Rows are points. The points of each table are mixes of a few directions, plus a little noise. How many directions does each table use, and how many do they share? Where both have some left over, give the other angles between the two spaces (their principal angles), to ten degrees, smallest first.
In the rows, 128 means zero.

First:
[[150 148]
 [ 85  88]
 [153 151]
 [125 125]]
Second, 4 rows:
[[171 167]
 [115 116]
 [ 96 100]
 [130 130]]
Directions: first 1, second 1, shared 1

First:
[[123 138 146]
 [152 159 130]
 [145 159 138]
 [ 97  65 103]
 [132  99  92]
 [119 149 160]]
Second, 7 rows:
[[106 143 175]
 [157 121  80]
 [139 140 126]
 [138 130 117]
 [147 137 112]
 [ 82 124 187]
 [127 100  99]]
Directions: first 2, second 2, shared 2

First:
[[ 73 105 124 134 145 135]
 [ 90  97 153 105 168 104]
 [155 150 115 139 102 139]
 [188 158 124 127 104 127]
 [ 78 121 101 153 116 159]
 [180 154 125 128 107 128]
 [130 114 154 106 156 102]]
Second (8 x 6):
[[168 141 138 121 119 113]
 [152 138 126 106 153 140]
 [142 132 130 106 156 136]
 [130 126 131 109 155 133]
 [ 94 102 159 187  43  56]
 [ 97 127 102 144 123 160]
 [115 139  94 128 142 178]
 [127 119 144 123 132 108]]
Directions: first 2, second 3, shared 2

First:
[[147 102 140 153 130 114 119 106]
 [110 131 154 106 181  67 170 110]
 [117 157 133 120 125  98 163 150]
 [130 135 106 131 111 160 136 149]
 [167  79 123 182 120 137 127 105]
 [112 156 127 109 121 124 134 147]
 [131 140 149 132  93 117  66 123]
 [108 124  91  93 148 210 109 135]]
Second (10 x 8):
[[148 173 124 116  94 109 137 142]
 [104 108 132 112 144 165  66 113]
 [152 152 126 118 128  99 162 121]
 [100  46 129 195 153 153 152 145]
 [162 113 120 111 152 144 106  78]
 [ 77  95 141 141 160 131 131 144]
 [110 140 129 141 101 129 128 163]
 [177 129 109 147  92 147 123 120]
 [137 161 135  88 147  93 144 109]
 [113 165 137 108 114 109 131 149]]
Directions: first 4, second 4, shared 3; angles 80

First, 8 rows:
[[116 115 116  59 138  89 180  79 124]
 [132 136 148 173 125 156  93 157 128]
 [116 125 161 121 139 135 127 117 119]
 [146 131  70 130 111 112 136 139 143]
 [140 130  90 130 117 118 133 136 138]
 [139 138 128 178 118 153  92 165 134]
 [138 136 126 169 120 148 100 158 133]
 [ 97 112 184  66 156 113 163  73 107]]
Second (10 x 9):
[[ 94  92 165  99 128 110 111 114 131]
 [153 153 107 161 124 135 146 125 128]
 [106  62 142  99 158 114  99 143 167]
 [151 163  80 160 133 158 107  67 104]
 [147 146  65 176 102 134  99 105 130]
 [115 106 163  93 157 128 141 147 135]
 [118 132 150 113 118 120 143 145 121]
 [165 175 127 189 109 119 195 131 123]
 [102 111 158  90 119 115 126 159 129]
 [129 143 117 101 129 147 117 141 110]]
Directions: first 2, second 5, shared 1; angles 90

First, 11 rows:
[[ 89 144 115 117 179 150 136 106 139 155 116]
 [150 146 142 129  53  72 113 171  80 116 177]
 [168 115 120 126  75  74 108 195 100  84 125]
 [ 89 110 124  99 171 147 133 114 133 159 109]
 [136 138 113 145 151 143 133 118 150 116 108]
 [148 133  94 106 159 125 133  96 164  83  78]
 [119 126 126 126 150 147 134 105 147 135 118]
 [162 133 141 157  78 109 123 157 113 111 151]
 [119  96 145 107 143 152 140  85 149 142 123]
 [ 94 152 149 135 138 153 137  92 125 177 166]
 [136 118 142 159 105 128 122 169 114 135 139]]
Second:
[[136 154 162 122 119 116 139 142 162 115  97]
 [140  76  96 160  84 133 161 120 104  97 112]
 [134 128 115 127 142 132 113 122 123 130 142]
 [111 135 124 115 153 133 108 123 115 157 157]
 [ 55  89 115 124 121 142 148 122  63 191 167]
 [162 163 160 126 121 114 131 142 179  91  87]
 [154 164 162 123 124 114 130 142 176 101  92]
 [132 115  89 127 159 141  94 110 101 142 172]]
Directions: first 5, second 3, shared 1; angles 60, 90

First:
[[146 102 159 134 134  59  92 174 196 116 183 152]
 [123 125 127 126 124 137 138 125 121 134 110 116]
 [146 118 146 135 137  78  95 157 175 114 184 159]
 [115 127 121 122 119 156 151 115 104 140  86 101]
 [141 117 144 133 134  87 102 153 167 118 170 150]
 [123 167  96 128 134 179 140  84  72 124 119 138]
 [125 140 117 128 129 146 134 113 108 128 122 129]
 [129 132 126 129 129 130 127 125 125 126 132 132]
 [103 124 116 117 111 181 174 105  83 152  45  75]]
Second:
[[117  92 138 126 110  61 108 151 115 110 113  93]
 [140 126 112 106 114 121 133 114 146 112 129  76]
 [ 96 130 102 158 120 105 120 155 124 148 126 164]
 [121 109 119 130 104 114 129 181  98 159 118 101]
 [134 154 120 103 117 132 149  97 135 109 137  86]
 [165 149 148 117 173 179 129 100 141 133 106 192]
 [160 144 180 120 171 145 120 103 120 121  95 192]
 [117 128 151 132 125 145 144 115 111 114 166 108]
 [ 93 136 112 129  85  81 140 152 103 128 135  81]
 [138 112  99 154 162 194 116 112 180 141 151 181]]
Directions: first 2, second 6, shared 0; angles 40, 50

First (10 x 14):
[[137 126  92 130 146 118 121 155 125 116 144 161 116 137]
 [112 116 147 161  92 143  82 117 101 145 137 153 174  88]
 [ 87 138 104 130 135  95 134 104 142  97  91  71 143 108]
 [150 112 147 150  93 162 158  46 153 184  90 149 104  88]
 [127 152 140 116 156 153 148 115 153  91 141 105 139 189]
 [148 100 168 132  92 158 124 114 126 173 127 145 137  99]
 [147  92 103  99 152 108 111 216 135 100 162 125 148 135]
 [125 143 109 120 153 112 120 167 113 107 150 135 118 157]
 [127 141 124 114 137 110 145 137 124 130 122 117  98 139]
 [119 157 145 129 126 124 138 109 110 141 121 121 101 140]]
Second (8 x 14):
[[125 105 170 113 124 148 147 107 125 110 138 148 131 123]
 [ 91  79 123 111 180 117 108 127 131 126 116 118 103  90]
 [135 136 125 106  92 139 129 147 132 135 107 129 128 117]
 [136 143 134 119 105 137 123 125 126 122 126 135 133 135]
 [133 145 102 142 128 116 118 142 130 142 123 115 127 134]
 [112 103 147 107 144 131 117 114 125 110 131 136 119 113]
 [184 249  88 176  72 117  99 131 111 133 150 118 161 210]
 [110  64 138 153 179 123 183 130 142 149 134 125 119 103]]
Directions: first 6, second 4, shared 0; angles 30, 40, 70, 80

First:
[[107  95 115 143 138 153 128 107 146 163 125 164  87 137 134 167 171 163
  165 146]
 [153 148 127 111 102 110 132 142 117 125 151 104 142 118 108  89 101 109
  130 133]
 [161 156 126 104 125  75 131 152 137  75 113 122 123 128 158  97  67 113
   96  96]
 [137 117 107 165 153 157 139  68 116 166 127 132  86 122  91 194 170 145
  170 165]
 [130 107  99 130 124 132 131  98 142 162 130 155  73 132 125 148 137 161
  163 149]
 [136 138 173 137 147 122 131 181 141  85 131 128 150 128 153 136 160 104
  133 103]
 [129 142 153 103 113 104 122 183 136  90 134 121 165 130 155  80 103 106
  101  98]
 [ 95 124 157 145 148 155 119 142 118 116 115 120 174 132 137 142 157 116
  100 113]
 [140 140 136  96  96 100 125 169 136 112 146 120 147 127 139  70  93 114
  118 114]
 [ 94 114  87 149 133 172 120  40  87 186 109 114 131 127  82 158 122 149
  106 164]]
Second:
[[138 130 108 181 103 138 133 112 176 180 113 166  77 136 189  77 163 148
  136 133]
 [110 130 120  63 151 117 134 140 152 106 133 108 142 147 118 120 108 134
  103 123]
 [ 92 181 142  50 162 134 117 144 132  73 146  76 188 145  99  74 160 142
  103  93]
 [138 137 129 161 126 138 113 124 103 120 128 126 161 115 121 115 154 133
  145 118]
 [160 128 123 163 111 118 131 106  88 137 123 123 119 106 109 152  89 105
  131 143]
 [130 103 171 108  87 124 145 185 123 152 168 125 131 118 112 141  98  78
  137 158]
 [131  86 100 133 168 120 113 120 115  98 109 137 154 131 118 187 112 148
  135 117]
 [ 91 172 142 110 152 146 127 106 146 111 112 133  95 143 147 116 181 162
  121 103]
 [164  99  51 175 127 108 135  81 176 173  93 161  84 143 179 106 100 157
  114 141]
 [127 132 172 136 109 136 127 148  84 119 147 120 137 106  98 161 128  97
  147 133]
 [129 114 153 130 112 126 135 145 114 135 139 133 118 118 118 162 112 105
  138 142]]
Directions: first 5, second 6, shared 2; angles 40, 60, 80

First, 9 rows:
[[140  72 173 136 154 187 173 103 110 131 172 135 180 154 118 136 173 110
  182  95 149 145  69 140]
 [150 117 126 122 127 148 132 144 136 118 174 129 146 161 147 123 143 123
  179 141 155 136 111 124]
 [141 120 107 122 131  96 144 133 153 136 111 112  95 115 150 134 149 128
  107 132 124 118 129  88]
 [111 162  92 136 113 168 113 143 121 136 127 140 131 156 122 112  99 126
  113  78 121 112 170 123]
 [167  75 154 145 171 181 161 118 101 125 189 144 141 167 139 147 162 108
  195 118 153 162  75 108]
 [128 139 125 102 108  58 115 144 154 124 117 105 120  96 142 124 139 138
  114 180 133 116 130 138]
 [ 80 176 109 124 103 121 106 136 109 151  88 131 131 105  98 118  99 129
   62  83 103  98 181 151]
 [128 144 134 126 134  76  99 134 106 124 112 131  93  96 126 144 107 133
  108 173 121 142 140 131]
 [108 143 135 138 109 119 112  96 161 106  60 124 115 100 112 112  78 156
   92 149  94 122 145 147]]
Second (10 x 24):
[[144 112 157 141 152  98 122 104 120 108 107 134  94 101 126 148 110 137
  130 184 117 161 106 125]
 [153  92 172 144 152 128 134  93 133  96 124 134 119 120 127 140 118 138
  164 185 125 166  85 135]
 [120 177  69 122 109 119 100 169 128 142 128 130 100 144 142 118 109 127
  100 107 126 107 183 101]
 [147 125 146 144 157  75 105 111 113 106  94 136  63  90 131 156  93 139
  113 203 109 167 123 112]
 [ 96 155 106 109 114 101 127 150 108 167 113 119 131 104 117 130 146 117
   70  78 120  95 162 130]
 [119  82 166 116 116 202 179 106 145 133 168 119 227 160 113 104 182 118
  180  72 152 111  78 171]
 [117 155  87 117 103 155 125 159 138 145 148 125 148 160 135 107 135 121
  126  80 138  99 160 122]
 [145 144  87 132 108 184 119 154 160 112 166 135 143 192 152  99 113 132
  176 115 147 120 145 111]
 [108 113 163 121 140  91 143 108 102 147 102 120 133  77 104 148 151 124
   89 123 115 126 112 148]
 [133 128 128 130 130 128 126 128 129 124 128 129 124 130 130 128 123 130
  132 136 128 131 127 125]]
Directions: first 6, second 3, shared 3
